Each point is reached from the start by the listed moves, each made 0, 1 or 2 times, or once backwards (-1), plus a little noise. Say if it took an odd or an even number of moves. Then give how often each move was made.

Moves:
(1): [0.046 -0.007 0.031 -0.026 0.016]
(2): [0.048 0.012 0.050 0.019 -0.015]
Start: [0.009 0.026 0.001 0.004 0.005]
Points:
[0.006 0.007 -0.019 -0.043 0.037] -> even (1, -1)
[0.104 0.050 0.102 0.044 -0.024] -> even (0, 2)
[0.103 0.030 0.084 -0.002 0.005] -> even (1, 1)
[0.010 0.045 0.021 0.049 -0.027] -> even (-1, 1)

Moves:
(1): [0.043 -0.007 0.000 0.028 -0.032 0.012 -0.015 0.025 -0.004 -0.003 -0.014]
(2): [0.008 0.020 -0.008 0.006 -0.010 0.024 -0.005 -0.026 -0.034 -0.010 -0.016]
(3): [-0.021 -0.033 0.022 -0.004 0.016 0.005 -0.012 0.000 0.007 0.011 -0.033]
(4): [0.002 0.017 0.000 0.014 -0.004 -0.009 0.017 -0.002 -0.015 0.024 -0.001]
(5): [0.021 0.001 0.008 -0.019 0.027 -0.009 0.000 -0.005 0.006 0.009 -0.017]
(6): [0.014 -0.014 -0.034 0.014 0.012 0.010 -0.008 -0.014 0.009 0.003 -0.010]
(7): [0.012 0.008 0.014 0.013 -0.001 0.012 0.034 0.006 0.009 -0.019 -0.012]
(8): [0.004 0.012 -0.003 0.003 0.034 0.016 -0.012 0.021 0.000 -0.008 0.006]
(9): [-0.026 0.029 -0.008 0.009 0.005 -0.003 -0.001 -0.030 0.035 -0.016 -0.037]
(10): [0.001 0.017 -0.014 -0.027 -0.021 0.041 0.011 -0.021 0.024 0.036 0.020]
(11): [0.039 0.007 0.030 0.015 -0.004 0.014 -0.010 -0.062 0.005 0.005 0.055]
Start: [0.019 -0.013 0.014 0.011 -0.005 0.022 0.004 -0.012 0.023 0.002 -0.006]
Points:
[-0.108 0.044 -0.022 -0.060 0.075 0.135 0.009 -0.031 0.069 0.075 -0.115] -> odd (-1, 1, 2, 1, 0, 0, 0, 2, 1, 2, -1)
[-0.054 0.024 -0.120 0.042 -0.013 0.089 -0.015 -0.014 0.148 0.109 -0.111] -> odd (1, -1, 1, 2, -1, 2, -1, 1, 2, 2, -1)
[0.088 0.061 -0.042 0.049 0.014 0.190 -0.033 -0.188 0.121 0.050 0.112] -> even (0, 0, 0, 0, -1, 2, 0, 2, 1, 2, 2)

Moves:
(1): [0.022 0.019 -0.007 0.007 0.001 -0.003 0.007 -0.001 -0.025 0.009 0.009 -0.026 -0.033 -0.005 0.016 -0.009 0.021 0.005 -0.003 0.022 -0.009 0.004 0.000 0.021 -0.001 -0.017]
(2): [0.021 0.022 0.013 -0.009 0.015 -0.001 0.022 0.010 0.004 0.014 -0.002 0.017 0.010 -0.009 -0.005 0.008 0.014 0.013 0.008 -0.021 -0.016 0.002 0.010 0.002 -0.014 0.014]
(3): [-0.019 -0.004 0.027 0.000 -0.005 0.006 -0.009 0.000 0.005 0.002 0.022 0.009 -0.004 -0.013 -0.011 -0.006 -0.002 0.012 -0.003 -0.011 0.005 -0.012 0.008 0.000 -0.003 -0.004]
(4): [-0.019 0.002 0.010 0.043 -0.016 -0.006 -0.015 -0.022 -0.028 0.010 0.003 0.008 0.005 0.008 -0.004 -0.010 -0.011 0.002 0.010 0.004 -0.014 -0.025 -0.013 -0.031 0.003 -0.008]
(5): [0.014 0.003 0.006 -0.018 0.026 0.016 0.012 -0.009 0.020 0.018 -0.006 -0.023 -0.009 -0.015 0.005 0.002 -0.003 -0.003 0.010 -0.008 -0.004 0.019 0.011 0.024 -0.005 0.005]
(6): [-0.014 -0.006 -0.001 -0.008 -0.010 -0.014 -0.003 -0.013 0.000 -0.003 0.002 0.000 0.004 0.026 0.033 0.010 0.004 -0.004 0.010 0.008 -0.002 -0.001 0.007 -0.005 0.008 -0.012]
(7): [-0.020 0.015 0.004 0.006 0.028 -0.020 0.035 -0.002 0.014 -0.004 -0.007 -0.012 -0.027 -0.012 0.002 -0.005 0.001 -0.006 -0.006 0.001 0.001 -0.027 0.008 0.011 0.002 0.003]
(8): [-0.003 -0.026 0.006 0.002 0.014 0.004 0.002 0.020 -0.007 0.011 -0.007 -0.008 0.011 -0.002 0.020 0.000 0.009 -0.008 -0.001 -0.001 -0.018 -0.009 0.009 0.016 0.010 0.001]
(9): [-0.003 -0.022 0.000 0.023 -0.004 0.014 -0.036 0.017 0.028 -0.003 0.015 0.039 0.004 0.020 0.018 -0.020 -0.017 -0.016 -0.009 -0.024 -0.019 0.020 -0.005 0.008 0.020 -0.006]
(10): [-0.019 -0.008 -0.006 -0.003 0.002 -0.001 -0.015 0.001 0.000 0.020 -0.017 0.024 -0.014 -0.018 -0.020 -0.003 -0.004 -0.021 -0.013 -0.004 0.007 0.018 0.023 0.005 0.013 -0.021]
(11): [0.014 -0.033 -0.024 -0.016 0.008 0.007 0.035 0.004 0.002 0.027 0.015 -0.010 0.037 -0.016 -0.008 0.015 -0.015 0.051 0.007 -0.011 -0.018 0.014 -0.014 0.004 0.008 -0.006]
(12): [-0.016 -0.028 -0.005 0.008 0.003 -0.033 -0.003 -0.039 0.013 -0.040 0.000 0.049 0.020 -0.005 -0.009 -0.001 0.011 -0.012 0.009 0.002 0.010 -0.038 0.006 -0.008 -0.017 0.023]
(13): [0.014 0.009 0.002 0.004 -0.006 0.002 0.018 -0.002 -0.013 0.007 0.007 -0.033 0.014 0.001 -0.002 -0.003 0.021 0.008 -0.010 -0.003 -0.009 0.025 0.008 0.008 -0.001 0.000]
(14): [0.017 -0.048 0.010 -0.013 -0.001 -0.007 -0.007 0.000 -0.003 -0.009 -0.004 0.027 -0.001 0.011 -0.020 0.006 -0.027 0.000 0.010 -0.030 -0.013 0.019 0.010 -0.003 0.015 0.007]
(15): [-0.009 0.004 0.001 -0.007 0.012 -0.013 -0.014 0.008 -0.010 -0.012 -0.011 -0.014 -0.011 -0.012 0.031 -0.013 0.007 0.002 0.000 0.006 -0.022 0.016 -0.008 0.009 0.001 -0.018]
(16): [-0.003 0.001 0.011 0.014 0.014 -0.005 -0.013 0.004 0.022 -0.003 -0.018 -0.003 -0.018 0.002 0.006 0.030 0.006 0.005 -0.006 0.003 0.011 0.001 -0.004 0.022 -0.014 -0.008]
(17): [0.005 0.020 -0.002 0.005 0.018 0.024 -0.032 -0.013 -0.021 0.005 0.011 0.017 -0.012 0.014 -0.029 -0.009 0.010 -0.006 -0.037 0.014 0.007 0.005 -0.004 -0.014 0.016 0.016]
(18): [-0.026 0.011 0.018 0.008 0.007 -0.005 0.003 0.003 -0.011 -0.014 -0.015 0.004 0.006 0.005 0.035 -0.006 -0.023 0.005 0.009 0.011 0.021 -0.002 -0.013 0.047 -0.010 -0.021]
(19): [-0.013 0.007 -0.002 0.006 -0.010 -0.012 -0.036 0.019 0.003 0.020 0.001 0.012 0.011 0.029 0.001 -0.039 0.021 0.010 0.006 -0.002 -0.002 -0.002 -0.008 0.013 0.001 0.007]
(20): [-0.004 -0.003 0.002 -0.001 -0.007 0.001 0.000 0.004 -0.005 0.005 0.005 -0.003 -0.009 0.008 -0.008 0.008 -0.011 -0.006 -0.005 0.028 -0.013 0.020 0.000 -0.006 -0.009 0.002]
(21): [-0.020 -0.009 0.014 0.007 0.029 -0.021 -0.009 -0.005 0.005 0.012 0.018 0.015 -0.005 -0.029 -0.003 0.004 -0.016 -0.042 -0.013 -0.017 0.033 0.004 -0.006 0.011 0.011 0.001]
(22): [-0.011 -0.018 -0.003 0.003 0.000 0.000 0.010 0.005 0.006 0.004 -0.010 0.009 0.001 -0.005 0.017 -0.002 0.005 0.009 0.012 -0.014 0.012 0.013 0.000 0.001 0.000 0.017]
(23): [0.011 0.018 -0.013 0.003 -0.015 -0.026 -0.005 -0.007 -0.004 -0.001 0.021 -0.001 0.016 -0.023 -0.013 0.007 -0.002 0.003 -0.001 0.018 -0.009 -0.008 0.033 -0.010 0.040 0.037]
(24): [-0.014 0.016 0.003 -0.003 -0.001 0.017 -0.011 0.003 -0.010 0.005 0.009 -0.004 -0.019 -0.002 -0.017 0.007 0.009 -0.014 0.004 -0.005 -0.003 0.017 -0.014 0.024 0.013 -0.003]
Start: [-0.009 0.033 0.041 0.027 0.025 0.013 -0.004 -0.020 0.015 -0.009 -0.003 0.030 0.012 0.014 -0.008 -0.049 0.005 0.029 -0.022 -0.016 -0.027 -0.029 0.020 0.013 0.009 -0.007]
Points:
[-0.009 0.025 -0.023 0.023 0.038 -0.053 -0.158 -0.031 0.028 -0.021 -0.001 0.053 0.045 0.037 -0.074 -0.140 0.033 -0.006 -0.070 0.080 -0.104 -0.001 0.035 -0.053 0.033 0.077] -> odd (-1, -1, -1, 0, 1, -1, 0, 0, 0, 0, 0, 1, 0, 0, 2, 0, 1, -1, 2, 2, 0, -1, 1, -1)
[0.056 -0.004 0.020 0.081 0.212 -0.033 0.003 -0.135 0.087 -0.001 0.017 0.147 -0.062 -0.091 -0.061 0.005 0.061 -0.002 -0.125 -0.050 -0.008 -0.068 0.078 0.041 0.019 0.030] -> odd (2, 1, 0, 0, 1, 0, 1, 0, 1, 1, 1, 2, 0, 0, 0, 2, 2, -1, -1, -1, 1, 0, 0, -1)
[-0.092 0.035 0.058 0.201 0.017 -0.004 -0.231 0.036 -0.145 0.074 0.085 0.184 0.005 0.035 0.002 -0.282 0.129 0.007 -0.090 0.001 -0.192 0.027 0.020 0.030 0.142 0.032] -> odd (2, 1, 1, 2, -1, -1, 0, 2, 2, 1, 0, 1, 1, 0, 2, -1, 2, 0, 2, 1, 0, 2, 1, 1)
[-0.106 -0.035 0.099 0.022 0.210 -0.093 -0.157 -0.146 0.195 -0.030 0.075 0.231 -0.116 -0.080 -0.094 -0.027 -0.001 -0.150 -0.166 -0.095 0.016 0.025 0.166 0.096 0.121 0.024] -> even (0, 0, 2, -1, 2, 2, 2, -1, 2, 2, 0, 2, 1, 1, 1, 2, 2, -1, 0, 0, 2, -1, 1, 0)
[-0.068 0.019 0.074 0.080 0.153 -0.027 0.095 0.094 0.003 0.118 0.087 0.006 -0.009 -0.064 0.107 -0.103 0.008 0.106 -0.013 -0.120 -0.016 -0.015 -0.055 0.204 0.088 -0.034] -> odd (2, 1, 1, 0, -1, 0, 2, 1, 1, -1, 2, -1, 0, 0, 0, 0, 0, 1, 1, -1, 2, 2, 0, 1)
[-0.111 -0.004 0.091 0.093 -0.013 -0.048 -0.179 -0.120 -0.026 0.008 0.060 0.172 0.092 0.064 -0.026 -0.127 0.086 -0.148 -0.001 -0.081 -0.119 -0.003 0.049 -0.033 0.073 0.007] -> even (-1, 1, 0, 2, 1, 2, -1, 1, 1, 1, -1, 2, 2, 0, 1, -1, 0, -1, 1, 0, 1, -1, 0, 2)

Moves:
(1): [0.022 -0.004 0.030 -0.034 -0.005 0.007 -0.010 -0.005 0.008 -0.007 -0.023 -0.039 0.012 0.001 0.022 0.009 -0.021 -0.005 -0.029 -0.009 0.007 -0.008 -0.019 -0.002]
(2): [0.001 0.027 -0.021 0.007 -0.015 -0.023 0.005 -0.025 -0.002 0.001 -0.005 -0.001 -0.003 0.013 0.004 -0.007 -0.009 -0.005 -0.012 0.016 0.025 -0.001 0.001 -0.010]
(3): [-0.001 -0.005 -0.002 -0.004 0.026 0.008 0.015 0.011 0.005 0.000 -0.011 -0.006 -0.007 0.000 -0.007 0.015 -0.003 -0.022 0.009 0.020 -0.008 0.003 0.000 0.020]
(4): [0.008 -0.002 -0.012 -0.023 -0.020 -0.009 -0.007 -0.011 -0.007 0.011 -0.011 0.023 0.001 0.015 0.017 0.004 -0.046 -0.015 -0.001 0.049 -0.016 0.020 -0.017 0.022]
(5): [-0.019 -0.018 -0.008 0.047 -0.003 -0.025 0.008 0.001 -0.010 -0.003 -0.029 0.013 0.008 -0.015 0.009 0.023 0.017 0.016 -0.003 0.007 0.007 0.006 -0.003 0.014]
(6): [0.013 -0.007 0.004 0.015 -0.004 0.025 0.009 0.001 0.001 0.022 -0.001 -0.001 0.004 -0.007 -0.005 0.001 -0.005 -0.009 0.010 -0.010 0.004 0.001 -0.038 -0.020]
(7): [-0.015 -0.006 0.014 -0.007 0.009 -0.003 0.014 0.071 -0.006 0.021 0.009 -0.015 0.009 0.021 0.008 0.021 0.002 0.006 -0.019 0.005 0.016 -0.009 0.006 0.007]
(8): [-0.005 -0.025 -0.018 0.000 -0.023 0.006 -0.022 0.032 0.004 -0.022 -0.014 -0.015 0.016 -0.007 -0.004 0.026 0.006 -0.024 -0.013 -0.002 0.011 -0.005 0.015 -0.004]
(9): [-0.023 -0.019 -0.020 0.022 0.001 0.021 0.018 -0.024 0.005 0.008 -0.007 0.008 -0.006 -0.009 0.010 -0.003 -0.033 0.013 0.027 -0.005 0.010 -0.013 0.036 -0.025]
(10): [0.015 0.009 0.021 -0.012 0.023 -0.005 0.007 -0.035 -0.023 0.023 0.000 0.010 0.000 -0.004 0.033 0.015 0.012 -0.018 -0.011 0.002 -0.019 0.008 -0.007 -0.026]
(11): [-0.006 0.000 -0.011 0.003 -0.003 -0.003 -0.019 0.001 -0.014 -0.007 -0.013 -0.009 -0.018 -0.018 -0.001 0.034 -0.029 0.002 -0.003 0.007 0.002 -0.005 -0.014 -0.001]
(12): [0.014 -0.020 -0.017 0.005 -0.006 0.003 -0.004 -0.021 0.016 -0.014 0.015 -0.012 -0.019 0.011 0.000 0.002 -0.005 0.002 -0.013 0.004 -0.006 -0.012 0.019 0.008]
(13): [0.030 0.033 0.001 0.022 -0.013 0.030 -0.037 0.023 0.011 -0.012 -0.011 0.027 0.022 -0.027 -0.008 -0.002 0.020 0.021 0.013 0.000 0.006 0.023 -0.004 0.019]
(14): [0.031 0.008 0.009 -0.005 -0.033 -0.014 0.004 -0.001 0.013 0.000 0.006 -0.009 0.006 0.014 -0.004 0.021 0.021 0.024 0.024 0.025 -0.004 0.004 0.005 -0.019]
(15): [0.000 -0.009 0.000 -0.004 -0.011 -0.009 0.009 -0.007 0.004 -0.025 0.021 -0.002 -0.014 0.021 0.015 0.003 -0.003 -0.006 0.019 -0.015 0.002 0.026 0.005 -0.017]
(16): [0.002 0.002 -0.013 0.002 0.028 -0.023 -0.018 -0.001 0.015 -0.002 -0.003 -0.009 0.002 -0.028 0.023 -0.008 0.022 -0.008 0.040 0.024 0.019 -0.002 0.014 0.029]
(17): [0.002 -0.011 0.003 0.024 0.000 -0.034 -0.004 -0.012 0.011 -0.001 -0.010 0.009 0.000 -0.002 0.022 0.010 -0.035 -0.018 0.008 -0.012 -0.001 -0.019 0.014 0.011]
(18): [-0.009 0.044 -0.016 0.013 -0.043 0.007 0.007 -0.026 -0.004 -0.004 0.032 -0.003 0.035 -0.016 0.008 0.017 0.012 0.007 0.004 0.008 0.013 0.025 0.007 0.007]
(19): [-0.007 -0.008 -0.025 -0.006 -0.001 0.000 0.024 -0.001 0.008 0.012 -0.009 0.026 -0.002 -0.008 0.007 -0.007 0.015 0.006 0.024 -0.033 0.005 -0.019 -0.008 0.011]
(20): [-0.018 0.002 -0.002 0.010 -0.013 -0.001 -0.009 0.010 0.018 0.005 0.005 -0.019 -0.014 0.004 0.015 -0.003 0.015 0.002 0.006 0.001 0.004 0.005 0.009 0.009]
(21): [0.001 0.002 -0.001 0.010 0.012 0.002 0.006 0.004 0.010 -0.011 -0.006 -0.003 0.005 -0.022 0.020 -0.018 0.005 0.003 -0.007 0.001 -0.009 -0.016 -0.011 -0.011]
(22): [0.015 -0.007 0.028 0.000 -0.027 -0.014 0.006 -0.008 -0.007 -0.019 -0.004 0.008 -0.027 -0.034 0.014 -0.004 0.022 -0.008 0.016 -0.003 0.018 0.002 0.006 -0.005]
(23): [0.011 0.009 -0.017 0.008 0.023 0.030 -0.009 -0.028 -0.033 0.004 -0.012 0.010 0.005 0.039 0.007 -0.020 -0.002 -0.017 0.061 0.004 -0.010 -0.030 -0.006 0.012]
(24): [-0.016 -0.007 0.023 -0.011 0.018 -0.005 -0.002 0.009 0.020 -0.014 -0.002 0.006 -0.009 0.014 0.017 0.020 0.019 0.006 -0.020 0.009 0.022 0.000 -0.004 0.009]
Start: [-0.029 -0.004 0.027 -0.019 -0.013 0.012 0.006 0.016 -0.011 -0.012 -0.036 -0.031 0.019 0.012 0.019 -0.024 -0.011 -0.035 -0.019 -0.002 0.006 -0.012 0.021 -0.008]
Points:
[0.079 -0.015 -0.029 0.077 0.066 -0.006 -0.105 0.052 -0.012 0.022 -0.135 -0.021 0.082 -0.059 0.162 0.147 0.027 -0.104 0.113 -0.097 0.067 -0.059 -0.061 0.077] -> odd (1, 0, 0, -1, 1, 2, 1, 1, -1, 2, 2, 1, 2, 0, 1, 2, 2, 0, 2, 0, -1, -1, 1, 0)
[0.125 0.033 0.128 -0.086 -0.151 -0.024 -0.070 0.105 0.091 -0.030 0.058 -0.089 -0.001 -0.048 0.218 0.130 0.056 -0.050 -0.008 0.020 0.031 0.108 0.000 0.032] -> even (1, -1, 0, 1, -1, 1, 2, 0, -1, 2, 1, 2, 2, 1, 2, 1, 1, 1, 1, 2, 0, 1, -1, 0)
[-0.149 -0.017 0.004 0.209 -0.013 0.048 0.023 0.075 0.041 -0.055 -0.075 0.087 -0.030 -0.093 0.113 -0.044 0.048 0.104 -0.015 -0.002 0.050 -0.012 0.121 0.039] -> odd (-1, 0, 0, 0, 2, -1, 1, -1, 2, 0, 0, 1, 2, -1, 0, -1, 0, 0, 0, 2, 2, 1, 0, 1)
[0.005 0.066 -0.146 -0.058 -0.072 -0.016 -0.035 -0.009 0.040 -0.070 -0.156 -0.159 0.080 0.056 0.227 0.079 -0.022 -0.140 0.219 0.125 0.084 -0.053 -0.029 0.054] -> even (2, 2, 2, 1, 0, 0, 0, 2, 0, 0, 2, -1, 0, 2, 2, 2, 0, 1, 2, 2, 2, -1, 2, 0)
[-0.050 -0.002 -0.023 0.030 -0.053 0.028 0.094 -0.095 -0.043 0.051 -0.022 0.042 -0.038 0.119 0.306 0.116 -0.108 -0.184 0.040 0.023 0.057 -0.068 -0.059 0.059] -> even (0, 1, 1, 2, 0, 2, 2, 0, 0, 2, 1, 2, 0, -1, 1, -1, 2, 2, 2, 2, 1, 1, 2, 2)
[-0.068 -0.067 -0.052 0.039 -0.100 -0.014 -0.097 0.217 0.112 -0.022 -0.172 -0.105 0.039 0.028 0.085 0.218 -0.057 -0.055 -0.004 0.097 0.163 -0.016 -0.042 0.127] -> even (1, 1, 1, 1, 1, 2, 1, 2, 0, -1, 2, 0, 1, 1, 0, 1, 1, 0, 1, 2, -1, -1, 0, 2)

Moves:
(1): [0.007 -0.011 0.022 -0.003 0.003 0.003 0.001 0.023 -0.002 0.016 0.000 -0.010 -0.007 -0.022 -0.022 0.025 0.006 -0.014 0.022 0.008 -0.013 -0.018 0.003 -0.004 0.006 0.005]
(2): [0.022 0.007 0.012 0.023 0.010 -0.010 0.022 -0.024 0.002 0.013 0.005 0.022 0.029 0.006 -0.024 0.016 0.011 -0.013 0.026 0.022 0.000 0.018 -0.013 -0.018 -0.017 0.000]
(3): [-0.016 -0.015 0.018 -0.022 -0.041 0.014 0.023 -0.005 0.009 -0.012 0.001 0.013 -0.013 0.000 -0.025 0.012 -0.030 -0.002 0.019 0.025 -0.032 -0.019 -0.007 -0.019 -0.019 -0.006]
(4): [0.006 0.027 -0.019 0.005 0.001 -0.004 0.007 -0.017 -0.009 -0.029 0.026 0.019 -0.004 -0.012 0.001 0.024 0.019 0.003 0.035 0.016 0.009 0.008 -0.053 -0.012 -0.021 -0.012]
(5): [-0.007 -0.009 -0.002 -0.017 -0.022 -0.027 0.023 0.011 0.028 0.043 -0.012 0.001 0.001 0.001 0.013 -0.010 -0.017 0.004 0.004 -0.015 0.002 0.004 -0.031 -0.011 0.009 -0.019]
(6): [0.013 -0.037 -0.018 -0.023 -0.026 -0.010 0.017 0.002 0.017 -0.003 0.044 -0.029 -0.026 0.014 0.019 -0.015 0.015 -0.016 -0.016 0.020 -0.029 -0.017 -0.007 -0.011 -0.013 -0.030]
(7): [-0.006 -0.005 0.001 -0.001 -0.009 0.003 0.023 -0.013 -0.007 0.018 0.010 0.003 0.016 -0.001 -0.008 0.001 0.001 0.011 -0.021 -0.006 0.003 -0.004 -0.028 -0.011 0.023 -0.019]
(8): [-0.037 0.035 0.010 0.011 0.008 -0.011 0.013 -0.011 0.005 -0.009 0.012 0.048 -0.011 0.012 0.002 0.035 0.011 -0.004 -0.006 -0.039 -0.001 -0.003 -0.004 0.011 0.006 0.001]
(9): [-0.005 0.041 -0.010 -0.003 0.017 0.001 -0.005 -0.025 -0.027 0.031 -0.010 -0.025 0.004 0.002 0.004 0.000 -0.037 0.022 -0.008 -0.019 -0.031 -0.027 0.006 -0.003 -0.023 0.014]
(10): [0.006 0.017 0.031 0.005 0.043 -0.017 0.012 0.016 0.010 -0.023 -0.007 0.035 -0.002 -0.005 0.009 0.013 0.006 0.021 0.013 0.013 0.010 -0.025 0.012 0.015 -0.010 -0.013]
(11): [0.015 -0.012 0.001 -0.018 0.010 -0.002 -0.030 -0.008 0.007 -0.004 0.027 0.010 -0.014 0.027 0.017 0.001 -0.011 -0.008 0.013 0.029 0.002 0.007 -0.007 0.015 -0.001 0.005]
(12): [-0.008 -0.003 0.017 0.013 -0.009 -0.056 -0.007 0.002 0.025 -0.011 0.010 0.020 0.000 -0.023 -0.012 -0.017 -0.010 -0.019 0.031 -0.011 0.034 -0.027 0.041 -0.014 0.015 0.026]
(13): [-0.021 -0.017 0.000 0.003 0.024 -0.013 -0.028 0.008 0.008 0.005 0.004 -0.014 -0.035 0.017 -0.020 0.003 0.018 0.016 -0.011 0.016 0.016 -0.004 -0.024 -0.032 0.004 0.005]
(14): [0.005 -0.002 0.002 -0.005 0.022 -0.003 0.000 -0.013 -0.014 -0.003 -0.002 0.006 0.005 -0.010 0.004 -0.008 0.015 0.007 0.015 -0.003 -0.001 0.005 -0.006 0.012 -0.003 0.008]
(15): [0.016 -0.005 -0.009 -0.016 0.003 -0.013 0.010 0.015 -0.001 -0.013 -0.003 0.010 -0.017 -0.017 0.012 0.017 0.001 0.004 -0.001 0.027 -0.010 0.005 -0.024 -0.022 0.026 -0.010]
(16): [0.005 0.008 -0.027 0.016 0.004 0.018 0.009 0.002 0.030 0.009 -0.024 0.055 0.020 -0.020 -0.002 -0.050 -0.026 0.009 -0.016 -0.006 0.010 -0.014 -0.002 -0.019 0.017 0.008]
(17): [0.013 -0.014 0.017 -0.024 0.016 -0.002 0.008 0.043 0.000 -0.011 0.042 -0.005 -0.021 -0.021 0.024 0.029 -0.004 0.012 -0.018 0.007 0.023 0.056 0.018 0.005 0.012 0.025]
(18): [-0.019 -0.003 0.001 -0.018 0.000 0.008 0.003 0.004 0.033 -0.011 -0.002 -0.011 -0.009 0.005 -0.020 -0.002 0.005 0.010 0.008 0.022 0.003 0.009 0.017 -0.002 -0.002 0.003]
(19): [0.018 0.014 0.015 0.026 0.019 0.033 -0.021 -0.009 -0.008 -0.001 -0.019 0.001 -0.043 0.010 -0.002 -0.009 -0.030 0.002 -0.018 0.001 -0.005 -0.025 -0.005 0.013 0.004 0.007]
(20): [-0.047 -0.006 -0.013 -0.006 0.007 0.024 -0.005 0.002 -0.036 -0.017 -0.016 0.030 -0.004 -0.011 0.020 -0.007 -0.021 -0.020 0.025 -0.016 -0.017 0.010 -0.003 -0.016 0.008 -0.044]
(21): [0.008 0.014 -0.001 0.004 0.008 0.000 0.006 0.004 0.004 0.016 -0.004 -0.007 0.006 -0.018 0.008 -0.003 -0.008 -0.014 -0.015 0.027 0.003 -0.020 0.001 0.003 -0.024 0.014]
(22): [0.000 -0.013 0.041 0.024 0.010 0.002 -0.041 0.018 0.007 -0.039 0.006 0.000 0.009 0.001 0.003 -0.002 0.001 -0.001 -0.015 0.023 -0.010 -0.002 -0.030 -0.017 0.006 -0.012]
(23): [0.009 -0.020 0.011 -0.010 0.042 -0.030 -0.025 0.004 0.017 -0.006 0.019 0.004 -0.013 -0.008 -0.004 0.004 0.002 -0.042 0.002 -0.023 0.031 -0.004 0.011 0.017 -0.005 -0.009]
(24): [-0.005 -0.014 0.010 0.011 0.012 0.011 0.004 0.006 -0.017 -0.014 0.019 -0.005 0.018 0.012 -0.015 0.003 -0.014 -0.001 0.005 -0.003 -0.010 -0.010 0.019 0.014 0.001 0.007]
Start: [0.002 -0.002 0.004 0.031 -0.018 -0.012 0.013 0.013 0.007 0.026 0.014 0.018 -0.004 -0.020 0.009 0.016 -0.009 -0.013 -0.024 -0.028 0.025 -0.013 -0.019 0.008 -0.028 -0.036]
Points:
[-0.117 -0.094 0.111 0.113 -0.132 -0.109 0.102 -0.003 0.145 -0.027 0.120 0.362 0.127 -0.048 -0.158 0.028 -0.070 -0.075 0.225 0.128 -0.003 -0.125 -0.298 -0.251 0.042 -0.146] -> odd (2, 2, 2, 2, 2, 0, 2, 1, -1, 0, 2, 2, 1, 0, 0, 2, -1, 0, -1, 1, 0, 2, -1, 2)
[0.015 0.034 0.027 0.127 0.048 -0.016 0.002 0.083 -0.001 0.031 0.028 0.240 0.092 -0.136 0.127 -0.031 -0.122 0.011 -0.192 0.021 0.098 0.100 -0.118 -0.117 0.165 0.026] -> even (-1, 1, -1, -1, 0, -1, 2, 1, 0, -1, 1, 1, 0, 0, 2, 2, 2, -1, 0, 1, 2, 2, -1, 0)
[-0.090 0.077 0.181 -0.046 -0.001 0.019 0.036 0.102 0.140 -0.039 0.032 0.105 -0.113 -0.053 -0.058 0.209 0.008 0.067 0.047 0.011 -0.006 -0.001 -0.073 0.049 -0.097 0.010] -> odd (2, -1, 2, 1, 1, -1, -1, 2, 0, 1, 0, -1, 0, 1, -1, 0, 1, 2, 0, -1, 0, 1, 0, -1)
[0.051 0.023 0.125 0.095 0.053 -0.126 0.031 0.050 0.017 -0.008 0.053 0.203 -0.065 -0.139 0.084 0.059 -0.137 -0.127 -0.014 -0.054 0.081 -0.058 -0.068 -0.042 0.078 -0.063] -> odd (0, 1, 0, 0, 1, 0, 1, 1, 0, 0, 0, 2, -1, 0, 2, 0, 1, -1, 2, 1, 1, 1, 1, 0)
